Each row of a before or after table is a point. One or more steps were done to the points. Then noise was added and the rows were shuffled. The steps act on how far a point lies along the listed directions, d1 being the first. What was done? A step turns or swaps two directions, mirrors them in a line or flattens them onto one, adds a multiple of one to another, or multiplies one. Angles are multiples of 10 degrees, from the lower direction toward the higher: turns from -170 to 170, lines from 10 to 170 but not 90. Use the fewest steps. Two steps may share a direction if one is a turn and the other turns, adds or multiplies; they go together, in the order done. Otherwise the lowest direction goes first.
(in the rows, 128 means zero)

Directions:
(1): [116  62 152]
(2): [ 65 148 153]
(3): [ 98 111  66]
Before (9 x 3)
[[180 116 101]
 [110  60 139]
 [170 106  92]
 [ 88  89 165]
 [143 126  83]
 [134  82 179]
 [125  81 146]
 [123  94 178]
 [160 133  92]]
After (9 x 3)
[[116 202 119]
 [122 224 141]
 [ 94 166 138]
 [113 229 153]
 [ 96  77 153]
 [ 99  44 126]
 [ 71 157 131]
 [110  59 138]
 [ 84  61 145]]
Steps: turn d1 and d2 by 120 degrees; add 1.5 times d3 to d1

Directions:
(1): [ 56  95 153  79 101 127]
(2): [118 151 143 101 186 200]
(3): [113 132 201 162 170  88]
(4): [150  74 164 167  96 181]
(5): [189 137 173  66 109 116]
Before (14 x 6)
[[125  94 198 128 118 173]
 [140 159 123 125 167 146]
 [133 133 170  62 180 133]
 [122 127 159  87 148 141]
 [ 96 103  89 127 109 128]
 [130 138 170  68 172 152]
 [224 202  58 200 200 177]
 [ 70 112 133 126 158 110]
 [186 139  99 219 128  68]
 [134 100 158 204 123 129]
 [ 81 133  59  77 111 235]
 [ 79 126 106  82 159 165]
 [ 89 130 175 154 172 189]
 [116  70 160 169  98 147]]
After (14 x 6)
[[124  96 203 129 150 159]
 [ 93 117  86 111 120 132]
 [213 184  68 128 150  80]
 [172  91 155 127  66 177]
 [ 50  79 101 188 107 211]
 [118 107 171 123 138 143]
 [193 134 106 128  79  84]
 [147 130 143 145 143 167]
 [118 101 128  68 121 154]
 [154 109 112 133  69  78]
 [129  86 207 112 164 155]
 [231 167  76 223 166 190]
 [ 84  84 132 108 136 196]
 [148  94 171 149  77 104]]
Steps: add -0.3 times d4 to d1; turn d2 and d4 by 70 degrees; swap d3 and d5

Directions:
(1): [131 131  29  57 145 102  99 163 141 131 151]
(2): [ 64 131 108 155 164 127 200 158 120  59 162]
(3): [ 45 132 146 112  42 123 103 174 149 129 108]
(4): [ 97 215 151  60 148 177 147  91 122 143 131]
(5): [186 196 144 124  87  57 173 150 150 107 131]
Before (9 x 11)
[[100 146 175 169 104 150 180 148 129 127 130]
 [153 216 212  82 133 130 152 105 132 152 134]
 [ 28  53  50  95 208 222 105 143 129 117 156]
 [105 188  89  64 154 152 148 134 139 150 151]
 [ 89 134  82 141 150  89 128 166 122  99 151]
 [195  95 108 186 162  70 139 134 122  89 154]
 [225 215  73  64 100 103 103 127 139 192 107]
 [148 167 109 153 180 133 177 115 100 112 126]
 [154  78  97 188 111  61 154 203 127  83 147]]
After (9 x 11)
[[ 99 147 169 165 103 150 178 149 129 128 129]
 [155 216 214  84 132 129 153 105 133 152 132]
 [106 188  90  66 154 153 147 132 138 144 152]
 [ 29  54  51  94 208 222 106 144 129 115 152]
 [192  94 124 198 159  73 144 126 121  89 150]
 [224 215  79  71 100 104 101 125 139 191 105]
 [155  79  97 189 113  60 154 203 127  80 147]
 [ 88 135  80 140 149  87 129 168 121  99 154]
 [149 166 123 165 179 139 181 110  98 109 123]]
Steps: add 0.3 times d3 to d1

Directions:
(1): [ 74  89 138  85 208 114 168  95 127 174  72  78 130 121]
(2): [134 150  56 118 141  73 101  50  61 132 150 150 174 110]
Before (9 x 14)
[[107 103 146 112 145 125 141 113 120  87 117  94 147 129]
 [ 38  44 109  65 248 103 182  97 107 210  51  32 144 113]
 [124 130 100 145 142  98 150  82 116 155 110 108 140 128]
 [100 137 113  97 147  97 135  86  89 124 120 150 165 113]
 [134 120 203 164  91 200 154 195 221  78 100 100  77 145]
 [ 55  94  95  64 235  65 151  48 110 178  85  77 155 109]
 [103 115 119  87 191 120 155  84  91 127  87  86 149 107]
 [154 158 104 159 102 108  82  86  86 107 154 174 153 112]
 [157 108 157 155  93 198 149 203 181 127 100  99  58 139]]
After (9 x 14)
[[ 51  89 111  63 238  77 161  62 122 182  74  67 146 113]
 [182 188  62 175  62 108  79  75  98  56 177 173 159 119]
 [112 111 132 113 140 116 135 102 109  84 127 100 158 128]
 [ 62  74  47  70 233  61 148  43  50 202  85  63 183 101]
 [198 163  47 162  69 126  88 107  81 110 166 160 125 118]
 [121 112 204 150 120 174 134 172 173 122  99 123  95 135]
 [116 118 129 145 149 115 163 105 142 159  95  94 123 135]
 [103 114 122  88 190 123 157  88  98 128  85  81 146 108]
 [ 82 114 165  94 159 131 165 130 136 133  90 124 133 123]]
Steps: mirror d1 and d2 in the line at 20 degrees

Directions:
(1): [ 57 125 107 133 149  73 191 117  46 139 128  96 150 116 108 165 130 214
 121 120]
(2): [ 84 194 144 112 104 167 166 179 139 199  63 141 162  89 129 127 145 103
 185  89]
(3): [ 84 131 159 134 207 147 121  92 172 169 168 157  63  81  82  88 133 162
 164 165]
(4): [190 117 153 100 117 137 147 170 107 106 138  98 178 106   7  91 155 134
 137 164]
(5): [175 142 162 115  98 199 147 143  82 178  97 134  70 138 155 137 109 188
  71 186]
(6): [132  59 158 124 148 124  25 187  95 168 124  98 125 126 152 146 178 162
 166 100]
Before (8 x 20)
[[105 166 139 119 141 117 157 121 161 153 125 130 129 112 100 109 114 104
  177 123]
 [ 60 156 124 151 160 100 173  70 129 164 138 139  73 104 166 137  95 168
  129  88]
 [133 161  94 122  87 117 194  90 136  53 124 105 169 146 122 133  89 105
   87 137]
 [155 128 101 161 140 104 160  98 161  51 189 131 149 137  84  96 102  87
  110 165]
 [133  70 120 144 148 127  39 124 153 124 134 120  45 168 249 167 120 125
  110  92]
 [ 32 126 138 121 169 117  91 148 117 151 127 109 151  89 127 121 146 162
  188  58]
 [117 116 139 128 163 126 131 112  99 171 143 134  67 133 124 114 122 211
   98 172]
 [ 67 140 139 131 138 137 117 133 127 143 107 125  99 135 197 156 123 136
  145  89]]
After (8 x 20)
[[125 129 146 111 119 115 109 174 124 161 103 101 147 135 125 131 134 119
  173 110]
 [101 180 115 120  82 148 140 139 134 106  89 128 179 139 171 138 103  95
  112  68]
 [122  66 131 161 190 106  87 146 102 119 185  98 123 118 120 129 142 173
  145 145]
 [148 111 135 132 101 132  66 132 150 156 111 132  86 137 224 134 111  97
  132  63]
 [127 160 154 120  96 163 118 135 174 115 112 135 118 144 164 119 105  69
  137 104]
 [ 78  90 155 126 193 135  79 103 149 150 159 110  86  89 127 114 140 172
  171 149]
 [211 128 111 125 104 157 122  93 207  60 144 147  84 161 151 110  87  51
   86 153]
 [140 109 100 131 102 108 100 134  99 127 114 130 113 188 199 152 123 148
   76 108]]
Steps: add -0.3 times d2 to d1; turn d1 and d4 by -70 degrees; turn d3 and d6 by 150 degrees; multiply d5 by 0.4

Directions:
(1): [153  99 117 122  70 179  89 140 201 154  41  50  91 173 108 207 155 107
  87 184 183 157 147 156  92 210 135 158 119 124 156 160 144 165 154 158
  34 124 147 150 140 170 121 148 123 124 104  99]
(2): [135  90 169 133  85 130  93 107 116 133 143 150 122  48 119  65  69 140
 102 181 126  74  92 123 149 181 102 120 174  70 171 154  56 127 119 138
 108 217 135 175 154 128 125 105 118 116   7 192]
(3): [ 93  87 105 136 130 118 122  76  33 106 138 101 184  83 132 141 108 132
  90 135  90 115 157 124  63 105  60 147 103  92 154  47 189 203 159 135
 104 176 104 137 134 164  75 211 111  65 147  75]
(4): [ 51 152 158 132 122  91  56  28 109 174 166 119 120 181 124 148  85 114
 126 170 111 169 178 107 164  68 109 122  73 174 136 153  71 104  89 122
 100 111 202 212 175 112 144 155 158 162 126  82]
Before (14 x 48)
[[119 143 143 106 139 103 106  96 123 131 154 114 140 151 121 111 123 120
  146 133 103 144 153 127 144 107 137 120 112 163 122 140  99 124 114 113
  122  93 153 138 133 111 143 132 135 153 135 123]
 [179 152 107 107 105 187 155 214 249 146  45 112  65 188 108 153 200 119
  139 129 188 154 114 166 151 180 189 116 116 161 122 192 138 106 135 138
  113  75 112  79  95 114 177  68 127 173 152 163]
 [158 123 122 106 127 147 166 169 125 108 121 152 116 108 143  92 123 123
  130 122 136  90 110 133 138 156 131 115 164 108 131 126  98 114 128 122
  141 181 109 122 122 123 133  97 122 111  81 172]
 [120 143 128 116 159 109 131 147 143 147 122 122 113 160 128 134 133 125
  142 104 126 161 147 124 142  91 134 129 102 173 107 122 142 127 130 117
  150  90 113 108 117 145 135 129 148 134 173 105]
 [162 120  95 112 125 167 150 179 178 110  75  92  92 210 131 188 194  99
  133 117 166 157 123 143 101 143 159 151 121 166 107 142 167 134 134 141
  127  73 129  85 119 137 143 124 125 150 190  99]
 [ 95 147 102 143 155 117 110  85 112 118 112  82 138 177 133 180 144 106
  112 120 130 159 165 143  99  97 100 138  71 161 111  95 175 157 130 127
  104  90 158 144 129 143 107 169 134 132 208  66]
 [108 103 162 123 100 122  67  81 117 152 125 113 126 114 117 124  99 131
  100 173 137 119 125 137 139 166 111 118 132  97 129 155  90 130 122 125
   82 154 157 197 151 140 119 137 143 142  79 136]
 [146 136 115 138 104 159 119 182 218 134  53  70 105 184 132 180 174 109
  131 143 171 168 120 153 121 174 162 148 124 147 109 161 152 140 157 139
   81  90 137 110 124 133 135 107 137 136 145 103]
 [ 99 148 121 115 149 112 119 118 116 126 140 124 137 155 120 141 115 123
  141 109 118 159 145 137 119  87 128 143 111 160 109 142 137 113 115 121
  132 102 160 134 121 109 128 145 142 133 158 115]
 [190 164  96 125 126 149 149 224 204 140  66  81  92 182 128 193 193 101
  138 107 167 171 118 166 113 155 183 138 131 163  93 161 190 119 146 136
  117  62 119  62 103 136 138  90 131 148 200 120]
 [120 128 148 134 126 142 109 120 143 134 141 146 122 138 121 129 103 117
  128 130 138 147 136 113 132 116 124 112 136 143 128 135 124 101 123 110
  127 131 154 157 132 142 144 144 141 139 138 127]
 [ 99 152 103 126 164 105 159 127 104 118 142 135 141 182 154 154 138 106
  161  67 110 162 151 116 120  74 129 123 100 173  84 101 162 103 137 109
  157  92 129  96 131 114 123 129 148 140 213  90]
 [132 134 123 126 125 158 138 168 198 135  79  82 102 190 124 198 185 129
  144 137 168 172 145 150 115 143 167 154 109 167  95 149 170 120 146 121
  110  73 156 111 108 131 127 114 130 158 172 106]
 [113 129 154 114 135 120 102  72  81 123 175 152 130  71 121  72  76 120
  119 145 100  88 132 110 145 108  96 126 140  98 152 109  94 140 138 116
  127 191 130 159 147 114 116 139 114  96  66 154]]
After (14 x 48)
[[167 119 123 100 120 140 128 150 162 120 103  93 131 142 120 127 158 120
  132 134 132 134 134 146 114 168 154 132 136 138 127 140 133 149 145 124
  108 102 122  99 112 132 130 126 118 138 127 134]
 [139 147 133 117 156 120 156 158 141 108 162 174 104 165 142  91 144 117
  171  94 127 121  86 113 177  93 165 113 147 166  97 160  91  71  86 119
  204  97 138  99 130  84 175  69 139 177 151 166]
 [134 154 143 130 161 119 169 181 162 115 148 159 122 131 138 108 159 153
  180  98 134 132 102 125 168 104 176 124 145 154  77 149 121  72 118  98
  196  94 137  96  97  89 145  64 130 170 147 169]
 [173 135 142 140 126 141 134 165 175 104 108 146  97  98 130  84 126 126
  125 130 162  88  71 150 154 192 142 113 173 109 120 164  91 105 117 128
  139 144 131 125 114 116 139  57 123 150  84 207]
 [150 121 134 130 128 160 137 151 154 115 116 140 126 130 117 137 124 118
  125 112 148 138 126 120 111 139 129 118 147 131 123 123 156 120 141 115
  126 129 129 126 111 155 135 144 127 127 149 129]
 [145 133 147 115 129 124 119 169 182 152 104 122  87 145 122 119 126 127
  135 129 150 142 121 131 160 139 148 130 131 153 119 157 107 113 126 124
  136 110 118 115 122 144 147  97 148 145 116 144]
 [127 104 121 107 117 153 100  83 101 122 113  88 132 107 113 140 114 109
   91 153 125 115 157 129  89 141  90 152 117  99 165  90 160 192 169 132
   72 175 118 145 137 153  96 183 106  75 106 105]
 [137 205 141 131 164  83 144 166 143 145 168 166 109 151 142 100 132 117
  181  93 113 150 108 128 192  65 175  98 131 180  72 169 109  50  91 106
  195  70 147  92 117  74 166  53 154 181 180 160]
 [146 132 139 118  96 150 114 158 199 147  95 121  81 171 138 142 125 102
  143 134 166 144 112 135 149 183 157 127 150 146 116 186  79  78 126 133
  105 129 153 135 156 118 148  70 144 169  91 161]
 [ 90 140 108 106 146 121 133  94  81 129 135 121 139 166 145 147 121 111
  123 127 111 141 174 126 121  83 103 129  93 150 129  95 127 132 122 122
  115 143 143 162 139 130 119 164 138 111 147  84]
 [149 126 126 108 122 142 124 168 165 123 102 120 113 133 109 140 127 127
  131 125 155 140 109 153 114 159 146 145 150 134 124 169 127 113 129 137
  117 123 146 120 115 117 131 115 126 132 112 159]
 [139  97 117 126 143 131 141 140  77 100 116 116 166  87 127 124 141 144
  104 105 120 107 117 142  86 150 107 125 139  80 104  86 183 164 162 117
  124 145  84 110 102 153  92 158 121  97 153 125]
 [107 198 109 115 183 111 178 152 134 132 153 181 125 173 132 102 168 129
  183  68 106 158 137 130 177  39 164  88  78 199  85 132 141  78 102  98
  207  52 111  74  95  71 179  93 143 177 228 135]
 [124 169 135 144 173 100 165 170 134 104 154 167 146 125 158  79 144 136
  182  78 108 126  92 119 172  85 158 108 140 149  76 126 124  91 124 101
  194  98 109  81 107  80 144  77 142 146 161 146]]
Steps: turn d1 and d4 by -150 degrees; mirror d2 and d3 in the line at 50 degrees

Directions:
(1): [104 212 125 101  89  93 100 123 112 110 147 118 102 144 116  51 175  94
 107 215 141  41 160 161 133  97  85 150 104 114 177 112  98 134 144  82
 149  84  87 113 148 106 221 150 105  71 110 187 146 149 116 111  84 171
  76 163  79 170 226 160 111 189  48 156]
(2): [158 144 130 189 132 135 140 159  81 177 124 115 185  55 146  68 142 141
 143 124 116 103 173  18 228  92 155 148  91 142 100 109 143 102  82 174
 190 138 128 146 191  72 146 122  89 132  80 181  82 158 207 113 133  87
 132 163 113 198  60  94 100 131 102  53]
(3): [ 52  54 149 131  71 128 105 136 153 192  92  94  73 154  85 114 219 162
 246 124 133 101 178 110 155 144 142 132 140 159 132 116 202 163 141 146
 111 179 138 100 120  82  55  76  92 180 165 130 106 170  91 141 155 149
  59 105 198 166 186 119 116 168  98 154]
(4): [115 165 132 151 167 168 130 161  74 208  37  94 161 111 198  92  80 131
 106 137 121 149 108 140 152 144 137 124 105 147  91 136 119 143 184 145
 165 117 161 138  43  64 131 185 211 145 217 104  64  76  44 141 121 201
  95 183 107 128 180 131 116 172 149  82]
(5): [178 167  42 160  86 136 127  37 122 193 104 157  69 170 169  88  83  92
 153  63  85 130 146 109  95  60  62 137 225 128 168 101 160 114  96  44
 202 157 111 142 135 126  92  60 139  77 191  84 128 107 130 109 103 110
  80 135 121 125  81 146 142 125 112 103]
Before (8 x 64)
[[151 166 103  98 111 103 124  93 151  71 162 158 104 166 114 133 113 106
   79 133 125 127 126 184  79 114 101 128 149 100 161 127 108 123 123  87
  121 103 109 130 142 175 146 123 123  85 111 122 171 134 129 117 114 117
  136 117 112  97 127 144 141 116 129 151]
 [101 105 154 124 128 111 122 131 136 114 133 128 125 143 111 153 164 145
  146 148 146 124 131 144 123 141 141 136 108 128 124 129 126 128 136 151
  106 124 123 120 138 129 133 137 129 146  95 139 125 147 123 135 140 138
  133 123 143 136 158 125 111 139 123 151]
 [130  98 137 146 129 140 135 141 145 113 145 118 136 109 105 136 149 145
  154 103 123 126 141  91 159 137 164 125 105 128 117 128 143 117 101 159
  118 142 127 134 142 123 105 124 105 143  95 134 120 155 151 141 154 118
  137 108 152 125  97 105 117 121 120 122]
 [ 86 101 161 114 118 109 121 147 137 120 137 114 115 148  91 144 162 138
  151 152 145 116 128 157 122 149 149 125 114 140 127 137 131 152 163 154
   84 121 121 119 134 130 138 126 124 140 115 135 141 159 117 130 129 141
  118 129 141 130 189 136 118 143 110 154]
 [151 131 129 127 131 121 139 114 134 110 143 139 146 112 122 139 114 109
  122  95 120 135 130  96 131 100 125 123 135 125 135 113 124 115 107 136
  129 132 122 134 142 126 115 111 113 119 104 134 131 137 160 109 136  97
  156 121 120 128  80 129 129 121 121 124]
 [103 117 160 129 134 128 127 161 127 108 133 115 160  98 114 126 156 149
  128 167 148 114 143 112 150 147 153 124  87 151 110 138 124 138 154 153
   95 113 143 128 138 122 151 147 102 137  96 157 136 144 138 131 140 134
  146 142 120 138 135 118 105 141 123 137]
 [153 147 127 119 144 141 139 121 132 118 136 121 132 125 149 142  96 104
   89 114 139 147 105 157 108 136 130 126 133 115 128 132 106 116 130 107
  124 114 121 145 128 149 134 132 142 111 131 100 135  97 128 122 117 114
  147 130 111  95  99 138 135 115 145 121]
 [143 178 112 135 129 125 116 107 113 139 115 129 125 133 144 109 100 108
   94 131 133 112 121 164 102 108  91 125 124 116 145 119  96 121 145 102
  151  96 126 132 103 130 164 144 144  99 154 124 136 109 105 134 116 158
  119 150 101 121 148 143 137 156 110 139]]
After (8 x 64)
[[ 86 125 166 112 127 104 115 144 129 105 132 119 128 141 107 138 178 143
  135 182 155 104 133 162 127 147 138 138  89 125 128 131 112 134 151 152
  102 107 118 114 132 119 161 158 131 140  90 157 124 150 109 135 131 159
  124 134 130 144 196 131 105 158 109 161]
 [154 154 105 145 144 144 126 102 117 159  94 131 131 135 161 137  69 117
  102  93 124 151 103 161  91 119 102 115 143 123 127 125 108 121 148 110
  152 114 145 138  79 134 122 137 167 117 183  90 124  90  94 140 130 154
  130 142 117  98 118 135 146 138 145 127]
 [ 91 121 180 127 142 126 126 186 119 103 132 104 180  81 110 120 168 155
  119 191 157 104 144 113 170 159 165 126  57 152 101 142 114 141 163 171
   88 102 144 127 136 108 170 169  99 146  82 175 129 149 137 133 142 146
  150 151 114 148 155 115  97 151 118 135]
 [146 173 124 123 111 108 126 110 123 108 152 134 137 114 120  96 135  93
  114 132 124  92 149 101 141  78 105 138 126 120 157 104 114 114 108 114
  148 112 102 131 157 110 158 117 101  91  93 165 136 149 161  99 113 112
  129 141  97 155 116 143 119 150  81 129]
 [126 248  94  73  84  85  97  85 129  77 149 143  75 191 126  64 129  72
   54 203 133  65 141 236  67  93  57 143 137  91 200 117  79 136 159  38
  145  63  83 118 120 146 218 154 138  37 139 150 176 128  76 106  70 181
   77 158  67 119 236 181 130 180  71 171]
 [157 134 123 117 143 141 140 114 142 111 143 130 125 133 144 156  91 104
   93 103 137 155 100 160  97 138 129 123 144 114 130 133 108 116 124 105
  117 120 122 144 128 161 122 122 141 114 130  91 144  98 130 123 121 104
  152 119 120  83  89 137 141 105 154 127]
 [122 125 143 141 114 124 128 149 138 103 162 114 135 103  93 106 177 137
  148 141 131  88 159  89 176 126 157 136  85 124 129 121 132 118  99 155
  124 126 111 128 162 113 144 134  85 126  68 168 125 173 163 132 141 124
  126 121 134 151 126 110 108 141  88 130]
 [ 66 117 176  98 122 104 113 165 132 113 133 102 119 149  90 133 172 135
  136 186 156 101 125 180 122 160 148 125  92 137 128 141 117 161 186 154
   76 103 121 113 117 122 164 151 133 136 118 148 139 156  94 132 121 170
  109 140 131 134 236 145 113 164  98 165]]
Steps: turn d1 and d4 by 60 degrees; multiply d1 by 3; multiply d2 by 1.6; multiply d5 by 1.6
